Each row is a point. Before rounding, the points of a table are all equally far from one centre. They may lie mostly on one side of it. Where is the centre, to within rounding?

Points, 6 rows:
[[ 1.98 -1.52  2.09]
 [ 0.95 -1.68  1.92]
 [-0.83 -0.22  2.72]
 [ 0.66  0.24  3.87]
 [ 0.59 -0.54  3.46]
 [-1.18  0.83  2.76]]
Centre: [1.21 1.09 1.18]

Points (13 x 9):
[[-1.16  0.70 -3.58 -0.44  0.57  0.22  1.29  1.98  1.98]
 [-3.12 -0.30 -1.24 -4.34  1.03  0.47  0.85  2.89 -0.19]
 [-1.14  0.11 -2.44 -1.24  3.11  0.43  0.40  3.50 -0.41]
 [-1.71 -1.94 -1.18 -0.92  1.91  2.23  2.13 -2.00  1.09]
 [-3.89 -0.43 -2.53 -2.71  1.84 -0.52  0.05 -1.12 -0.29]
 [-1.74 -0.21 -2.80  0.34  2.04 -0.99  0.07  1.21  1.33]
 [-2.77  0.42 -3.77 -3.09  1.68 -0.23  0.51  1.66  0.53]
 [ 0.06  0.61 -5.04  0.12 -0.45  1.61  2.42  0.25 -0.62]
 [-3.64  0.24 -2.48 -2.43  2.38  0.17 -0.25  2.10 -1.15]
 [-1.93 -0.03 -3.77 -1.90 -0.56 -2.17  1.20  1.70 -2.58]
 [-2.71  0.23 -1.31 -2.25  0.72 -2.18  2.01 -0.44 -0.93]
 [-1.00  1.68 -0.81  0.46 -3.13  0.80  0.12  2.66 -0.84]
 [ 0.07 -0.67 -3.52 -0.43  1.80  0.57  2.75  0.83  1.35]]
Centre: [ 0.00 -0.98 -1.47 -1.89 -0.35  1.17 -0.42  0.30 -1.12]

Points (21 x 14):
[[-2.23 -0.68  3.05  0.13  2.00  0.42 -1.28 -0.04 -2.27 -0.53  3.17 -0.13
  -2.20 -0.16]
 [-1.71 -1.34  1.96 -1.53  3.04 -3.13  1.71 -0.55  1.09 -0.86  1.48  1.11
  -2.00 -3.41]
 [-0.64 -0.94  3.17 -0.81  3.32 -2.37 -0.14 -0.70 -0.86 -1.37  3.46  2.17
  -2.66 -0.94]
 [ 0.45 -0.06  1.52  0.23  3.68  2.63  1.47  0.14  0.92 -0.81  3.05 -0.61
  -2.23 -3.03]
 [-1.82  0.25  0.04  0.01  2.33 -1.28  1.58 -2.16  0.89  2.03  3.47  1.72
  -3.04 -0.32]
 [-1.42 -0.16  0.88  0.85  4.23 -0.84 -0.67 -1.47  0.11 -0.11  3.35  1.94
  -1.39  0.03]
 [ 0.07  2.01  2.81 -0.69  1.22 -1.34  0.78  0.19  0.42 -1.60  4.81  1.22
  -0.87 -1.63]
 [-0.58  1.37  0.60  0.04  2.08 -1.72  1.53 -1.80 -2.01 -0.41  2.52 -0.24
  -2.21 -1.47]
 [-0.71  0.28 -1.06 -0.57  1.09 -2.49 -1.47  0.65 -1.53 -2.04  4.06 -1.26
  -3.83 -0.91]
 [-0.05  1.16  3.35 -1.17  2.44 -1.22 -1.38  0.12  0.28 -0.65  5.83 -0.10
  -2.08 -0.99]
 [-2.68 -0.24  1.63 -0.51  1.38 -2.82 -0.10 -2.26  1.11 -0.14  2.02  2.18
  -3.40  1.39]
 [-2.41 -1.17  0.98  1.04  4.43 -1.76 -0.32  1.36  0.41 -0.87  2.29 -0.03
  -1.09 -1.02]
 [ 0.61 -0.27  2.46  1.75  1.09 -0.41 -0.30  0.82 -0.76  0.07  3.94 -1.27
  -0.87 -2.33]
 [-0.60 -2.31  1.75  0.33  1.97 -0.26 -1.87  0.28  0.89 -2.06  4.95 -0.64
  -1.12 -0.42]
 [-0.64  1.15  1.29 -0.32  2.98 -0.87  2.50 -1.55  0.83 -1.87  3.58  0.07
  -2.67  0.18]
 [-1.19  0.83  1.19 -1.11  2.28 -0.32  0.35 -3.86 -0.20 -0.02  2.91  0.71
  -1.21 -0.90]
 [-1.81 -0.18  0.32 -2.10  2.35  0.50 -1.36 -1.82 -1.52 -0.16  3.75  1.23
  -1.25  0.57]
 [-1.68 -0.30  1.40  1.15  3.48 -2.02 -0.85 -0.83 -1.66 -0.70  1.22  0.92
  -3.64  0.51]
 [ 1.31 -0.27  1.70  2.18  2.84 -0.67 -0.98  0.95 -0.57  0.38  4.06 -1.30
  -3.61 -1.70]
 [ 0.97 -0.27  1.78 -0.50  4.76 -0.02  0.24 -1.18 -0.33 -0.88  3.55  0.98
  -1.09 -1.15]
 [-0.10 -1.01 -0.39 -1.59  3.53 -1.09  1.12 -2.16 -0.75  0.40  3.68 -0.70
  -3.98 -0.68]]
Centre: [ 0.00  0.01  0.86 -1.40  1.07 -0.32 -0.91  0.61  1.49  0.00  1.31  0.34
 -3.00 -1.05]
